Each row is a point. A path goes straight from each point to the next, and from the last back to the first. The post is the endless flat space through its rows: a point in 2 columns, a line in 3, a plane in 4, and so on, so that a path can go around it. Count how often the path circles the post. Going back the other way cancels.

Post (1 x 2)
[[-0.01  0.07]]
Path (9 x 2)
[[-0.24 -0.51]
 [-0.56 -0.05]
 [-0.64  0.36]
 [-0.10  0.73]
 [-0.05  0.66]
 [-0.16  0.37]
 [ 0.13  0.58]
 [ 0.38  0.09]
 [ 0.34 -0.25]]
Times around: 1

Post (3 x 4)
[[-0.11  0.14 -0.22 -0.40]
 [-0.18  0.10  0.69  0.79]
 [ 0.01  0.35 -0.38  0.23]]
Path (10 x 4)
[[-0.41  0.54  0.53  0.51]
 [-0.34  0.27 -0.07  0.36]
 [-0.54  0.02 -0.30  0.26]
 [-0.38  0.41 -0.06  0.24]
 [-0.13  0.77  0.02 -0.03]
 [ 0.62  0.59  0.22  0.81]
 [ 0.40 -0.25  0.20  0.66]
 [-0.08 -0.22 -0.61 -0.10]
 [-0.34  0.09  0.08 -0.06]
 [-0.44  0.32  0.60 -0.08]]
Times around: 1

Post (7 x 8)
[[ 0.11 -0.04 -0.10  0.19  0.11  0.28  0.42  0.10]
 [ 0.31  0.06  0.09  0.56 -0.33 -0.40  0.05 -0.01]
 [ 0.43  0.01  0.12 -0.51 -0.43 -0.58 -0.31 -0.07]
 [-0.18 -0.06 -0.34  0.60 -0.20  0.97  0.04 -0.90]
 [ 0.10 -0.15 -0.20  0.05 -0.73 -0.20  0.18  0.23]
 [ 0.26 -0.03 -0.45 -0.33 -0.31 -0.26 -0.84  0.26]
 [-0.28  0.01 -0.98  0.38 -0.02  0.59  0.12 -1.14]]
Path (21 x 8)
[[-0.12 -0.29 -0.15 -0.09  0.15 -0.13  0.13 -0.46]
 [ 0.28 -0.43 -0.09  0.18  0.12  0.25 -0.20 -0.44]
 [ 0.35 -0.06 -0.46  0.08  0.12  0.19 -0.15 -0.32]
 [ 0.59 -0.39 -0.28  0.14 -0.62 -0.72  0.00 -0.04]
 [ 0.02 -0.29 -0.27  0.92 -0.73 -0.08 -0.92 -0.03]
 [-0.23  0.05 -0.27  0.08 -0.06  0.09 -0.53 -0.17]
 [-0.26  0.03 -0.63  0.07 -0.52  0.32  0.20 -0.28]
 [ 0.19  0.33 -0.06  0.33 -0.40  0.41 -0.39 -0.05]
 [-0.06  0.30 -0.41 -0.34 -0.56  0.37 -0.08  0.13]
 [-0.17 -0.08 -0.36  0.06 -0.17  0.48 -0.21 -0.23]
 [-0.08 -0.29 -0.24 -0.24 -1.00 -0.20 -0.03 -0.44]
 [ 0.17 -0.14  0.01  0.65 -0.14  0.54 -0.43 -0.82]
 [ 0.50 -0.36  0.04 -0.16 -0.89 -0.06 -0.20 -0.17]
 [ 0.01 -0.69  0.09  0.03 -0.38 -0.02  0.26 -0.31]
 [-0.23 -0.19 -0.19 -0.03 -0.29  0.37 -0.10 -0.28]
 [-0.63  0.15 -0.37 -0.53 -0.71  0.50 -0.11 -0.18]
 [ 0.41  0.58  0.28  0.06 -0.60  0.10  0.34 -0.06]
 [ 0.43 -0.01 -0.12  0.38 -1.18  0.00 -0.34  0.30]
 [ 0.41  0.09 -0.82 -0.13 -1.09  0.02 -0.08 -0.15]
 [ 0.37  0.50  0.10 -0.58 -0.56 -0.31  0.16 -0.90]
 [-0.37  0.35 -0.20  0.36 -0.39  0.07 -0.21 -0.68]]
Times around: 0

Post (10 x 11)
[[ 0.02  0.25  0.14 -0.50  0.13  0.04 -0.08 -0.68  0.20 -0.12 -0.24]
 [ 0.10  0.43  0.36  0.00 -0.43 -0.21 -0.54 -0.25  0.53  0.12 -0.68]
 [-0.02  0.26  0.03 -0.07 -0.40 -0.38  0.44 -0.21  0.79  0.26 -0.30]
 [-0.29  0.28  0.59 -0.09  0.32 -0.08  0.26  0.17 -0.49 -0.05 -0.27]
 [-0.35 -0.12  0.48  0.24  1.07 -0.19  0.00 -0.43 -0.44  0.11 -0.23]
 [-0.21 -0.74  0.44  1.11 -1.07 -0.33  0.30 -0.87 -0.23  0.23  0.92]
 [ 0.41  0.11 -0.42  0.48 -0.12  0.55 -1.09  0.59  0.15  0.28 -0.32]
 [-0.33  0.38  0.74  0.03 -0.38  0.59  0.37  0.46  0.75  0.17 -0.26]
 [-0.15  0.24  0.52  0.00 -0.18 -0.22  0.10  0.30  0.99 -0.30 -0.14]
 [-0.24 -0.32  0.67 -0.46  0.21 -0.32 -0.49  0.13  0.07  0.78 -0.37]]
Path (11 x 11)
[[-0.16 -0.04  0.43  0.14  0.47 -0.04  0.15 -0.18 -0.33 -0.13 -0.56]
 [ 0.52 -0.10  0.16  0.43 -0.31 -0.02  0.43 -0.22  0.24 -0.24  0.39]
 [-0.04  0.19  0.44 -0.14 -0.01  0.32 -0.21  0.05  0.40 -0.04  0.45]
 [-0.56  0.00  0.34  0.41  0.49  0.14 -0.32  0.44  0.29 -0.31  0.49]
 [-0.34 -0.22  0.25  0.18 -0.28 -0.27 -0.05  0.24  0.15  0.02 -0.09]
 [-0.02 -0.43  0.32 -0.19  0.33 -0.29 -0.08 -0.15  0.90 -0.76 -0.03]
 [ 0.01 -0.32  0.31 -0.19  0.44 -0.56  0.46 -0.75  1.02  0.25 -0.02]
 [ 0.44  0.27  0.01 -0.26 -0.13 -0.03 -0.05  0.02  0.12  0.16  0.17]
 [ 0.33 -0.38 -0.07 -0.03  0.15  0.14  0.29  0.16 -0.21  0.67 -0.50]
 [-0.36 -0.33  0.20  0.28 -0.44 -0.61  0.53  0.05 -0.09  0.32 -0.06]
 [-0.41 -0.03  0.08  0.26 -0.52 -0.26  0.33 -0.42 -0.35  0.71 -0.44]]
Times around: 1

Post (13 x 14)
[[ 0.01 -0.39  0.16  0.25  0.12 -0.04  0.15 -0.24 -0.02 -0.39 -0.30 -0.12
   0.08 -0.52]
 [-0.20 -0.34 -0.24 -0.01  0.36 -0.29 -0.03  0.18  0.05 -0.28  0.04 -0.36
   0.03  0.35]
 [-0.28 -0.30 -0.03 -0.11  0.17 -0.14  0.05 -0.21  0.03  0.27  0.22  0.28
   0.06 -0.01]
 [-0.03 -0.45  0.23  0.54 -0.19 -0.02  0.36  1.19 -1.15 -0.29 -0.16  0.21
   0.00  0.14]
 [ 0.33  0.45 -0.02  0.78 -0.18  0.08 -0.14  0.43 -0.49 -0.38 -0.15  0.19
  -0.15  0.43]
 [-0.09  0.07  0.59  0.23  0.34  0.08 -0.22  0.42  0.14 -0.13  0.20  0.02
  -0.26  0.20]
 [-0.12  0.31 -0.07 -0.36 -0.28 -0.19 -0.02  0.52 -0.25  0.11 -0.27 -0.07
  -0.25  0.40]
 [-0.17  0.07 -0.59 -0.26 -0.37 -0.09 -0.61  0.06  0.58 -0.64  0.38 -0.44
   0.33  0.61]
 [-0.39 -0.16 -0.63 -0.07 -0.32  0.94  0.12  0.46 -0.55 -0.03  0.06  0.05
  -0.04  0.12]
 [-0.15 -0.67  0.18  0.20  0.03  0.26 -0.06  0.20 -0.15  0.04 -0.28  0.25
  -0.02  0.24]
 [-0.41 -0.26  0.49  0.32  0.01  0.31  0.05 -0.52  0.04  0.06  0.98 -0.20
  -0.41  0.49]
 [ 0.55  0.24 -0.30  0.15 -0.33  0.36  0.62  0.42 -0.11  0.14 -0.79  0.11
   0.20 -0.05]
 [-0.63 -0.39 -0.16  0.53 -0.12 -0.34  0.20  0.19  0.34 -0.26 -0.55  0.44
   0.13  0.03]]
Path (32 x 14)
[[ 0.35 -0.65  0.26  0.24  0.12  0.32  0.28  0.20 -0.20 -0.57  0.04 -0.69
  -0.36  0.16]
 [-0.28  0.45  0.12  0.95  0.46  0.24  0.06  0.63 -0.27 -0.24  0.34  0.28
  -0.63 -0.22]
 [ 0.29 -0.19  0.18  0.77 -0.16  0.46  0.26 -0.25 -0.73  0.22 -0.05 -0.14
  -0.20 -0.04]
 [-0.58  0.01 -0.02  0.32 -0.02  0.70 -0.05  0.27 -0.71 -0.32  0.27 -0.37
   0.07 -0.04]
 [ 0.10 -0.59  0.20  0.55 -0.11 -0.26  0.09  0.17  0.42 -0.20 -0.79 -0.14
   0.68  0.48]
 [-0.83  0.44 -0.11  0.97  0.43 -0.02 -0.01  0.68 -1.49 -0.20  0.20  1.06
  -0.11  0.26]
 [-0.13 -0.61  0.09  0.26  1.02  0.18  0.06 -0.24  0.14 -0.51  0.13 -0.34
   0.02 -0.19]
 [-0.31  0.11  0.00  0.20  0.33 -0.32  0.22  0.54 -0.15 -0.26 -0.32  0.04
  -0.34 -0.01]
 [-0.09 -0.25 -0.47  1.02 -0.06  0.06  0.77 -0.32 -0.09 -0.22  0.37 -0.22
  -0.34 -0.21]
 [-0.19  0.26 -0.46  0.46 -0.39  0.06 -0.35  0.12 -0.05  0.09  0.44 -0.05
  -0.04  0.48]
 [-0.54 -0.87 -0.40  0.21 -0.49  0.59 -0.23  0.30 -0.43 -0.36 -0.38  0.20
   0.73  0.13]
 [-0.62  0.04  0.09  0.60 -0.12  0.05  0.77  0.60 -0.22 -0.54 -0.18  0.18
   0.40 -0.07]
 [-0.41 -0.44  0.35  0.40 -0.26  0.21  0.65  0.76 -0.43 -0.78 -0.03  0.11
   0.08 -0.26]
 [ 0.12 -0.23  0.08  0.48 -0.45  0.69  0.13  0.40  0.13 -0.34  0.21  0.58
   0.21 -0.32]
 [-0.03  0.20  0.30  0.31  0.11  0.23 -0.23  0.34 -0.38 -0.02  0.25  0.03
  -0.59 -0.24]
 [ 0.67 -0.04  0.16  0.08  0.38  0.05 -0.03  0.37 -0.33  0.50 -0.15 -0.19
  -0.45  0.25]
 [-0.31 -0.51  0.46  0.38 -0.26  0.43  0.18  0.51 -1.01  0.19  0.07  0.02
  -0.35 -0.32]
 [ 0.04 -0.16  0.56  0.42  0.15 -0.06 -0.28  0.22 -0.20  0.23  0.29  0.09
   0.34  0.41]
 [-0.47  0.64 -0.25  0.15 -0.28  0.33 -0.43  0.04 -0.29 -0.36 -0.82  0.64
  -0.14 -0.07]
 [ 0.08 -0.83  0.10 -0.61  0.32  0.36 -0.15  0.15  0.21  0.06 -0.35  0.10
   0.14  0.47]
 [ 0.37  0.33 -0.10  0.13 -0.20 -0.61 -0.42  0.28 -0.10 -0.90 -0.05 -0.46
  -0.31  0.09]
 [ 0.35  0.30 -0.17  0.47 -0.23 -0.08 -0.35 -0.22 -0.11  0.12 -0.02  0.15
  -0.34  0.19]
 [-0.52 -0.16 -0.30 -0.13 -0.60  0.42  0.35  1.36 -0.79  0.13 -0.21  0.12
   0.27 -0.68]
 [-0.38 -0.03  0.57  0.58 -0.35  0.13  0.24  0.16 -0.39  0.21 -0.27  0.35
  -0.11  0.33]
 [-0.59 -0.09 -0.12  0.38  0.10 -0.27  0.35  0.36 -0.65 -0.45  0.30  0.54
   0.25  0.26]
 [ 0.14 -0.01 -0.10  0.91 -0.63 -0.44  1.54 -0.22 -0.32 -0.40 -0.29  0.15
  -0.29  0.13]
 [ 0.56 -0.50  0.06  0.24  0.79  0.29 -0.27  0.61 -0.48 -0.35  0.92 -1.08
  -0.57  1.01]
 [-0.34 -0.84  0.24  0.51  0.08 -0.21  0.23  0.30  0.28  0.29  0.05  0.10
  -0.01  0.68]
 [-0.50 -0.30  0.29  0.35  0.62  0.17 -0.34  0.66 -0.47  0.05  0.47 -0.12
  -0.48  0.26]
 [ 0.06 -0.25 -0.06 -0.05 -0.09  0.44 -0.41  0.17  0.04  0.10 -0.39  0.42
   0.37 -0.03]
 [-0.13  0.26 -0.03  0.02 -0.33 -0.40  0.53 -0.33 -0.14 -0.02  0.26 -0.36
   0.06  0.87]
 [ 0.10 -0.71  0.95  0.09 -0.18  0.25 -0.24 -0.14  0.81 -0.55 -0.14 -0.12
   0.07  0.12]]
Times around: 5
